Each point is reached from the start by the listed moves, each made once or not at all, plus a little noise. Say if it took an odd or an even number of moves. Then give how often each move was made.

Moves:
(1): 0.053  -0.024  0.013  -0.004  0.022
(2): -0.003  0.029  0.030  0.032  -0.013
Start: -0.009  0.018  -0.003  0.002  -0.015
Points:
0.039  0.023  0.042  0.030  -0.006 => even (1, 1)
-0.012  0.047  0.028  0.034  -0.030 => odd (0, 1)

Moves:
(1): 0.026  0.005  0.008  0.003  -0.036  -0.020  0.017  0.015  -0.017  0.001  -0.002  -0.016
(2): -0.009  0.061  0.000  0.006  -0.006  0.009  -0.021  -0.014  0.008  -0.021  0.016  0.003
(3): 0.001  -0.006  0.028  0.005  -0.020  0.017  -0.004  -0.017  0.020  0.000  -0.014  0.014
(4): 0.003  -0.010  0.007  0.015  0.013  -0.016  -0.011  0.027  -0.005  -0.005  0.006  -0.001
(5): 0.025  -0.005  0.015  -0.016  0.012  0.016  0.023  0.012  -0.016  -0.005  -0.006  0.010
(6): 0.010  -0.010  -0.009  -0.003  0.000  0.009  0.011  0.007  0.033  -0.012  -0.009  -0.031
(7): -0.006  0.009  0.006  0.005  -0.011  -0.020  0.015  -0.010  0.001  -0.010  -0.013  -0.009
(8): -0.004  0.005  -0.013  -0.011  -0.026  -0.013  0.022  0.031  0.004  -0.011  -0.015  0.026
(9): 0.033  0.012  -0.002  -0.013  0.010  -0.029  -0.010  0.020  0.049  0.004  -0.010  -0.006
Start: -0.001  -0.013  -0.002  0.030  -0.009  -0.007  -0.029  0.013  0.003  0.009  -0.006  -0.006
Points:
0.060  -0.017  0.031  0.010  -0.030  -0.045  0.017  0.081  0.091  -0.032  -0.068  -0.003 => odd (0, 0, 1, 1, 1, 1, 1, 1, 1)
0.076  0.003  0.054  0.012  -0.055  -0.045  0.013  0.032  0.040  -0.004  -0.051  -0.014 => odd (1, 0, 1, 0, 1, 0, 1, 0, 1)
0.061  0.003  0.001  0.021  -0.048  -0.070  0.004  0.045  0.067  -0.009  -0.041  -0.069 => even (1, 0, 0, 0, 0, 1, 1, 0, 1)
0.032  -0.040  0.025  0.019  -0.029  0.006  0.012  0.071  0.039  -0.026  -0.044  0.010 => odd (0, 0, 1, 1, 1, 1, 0, 1, 0)
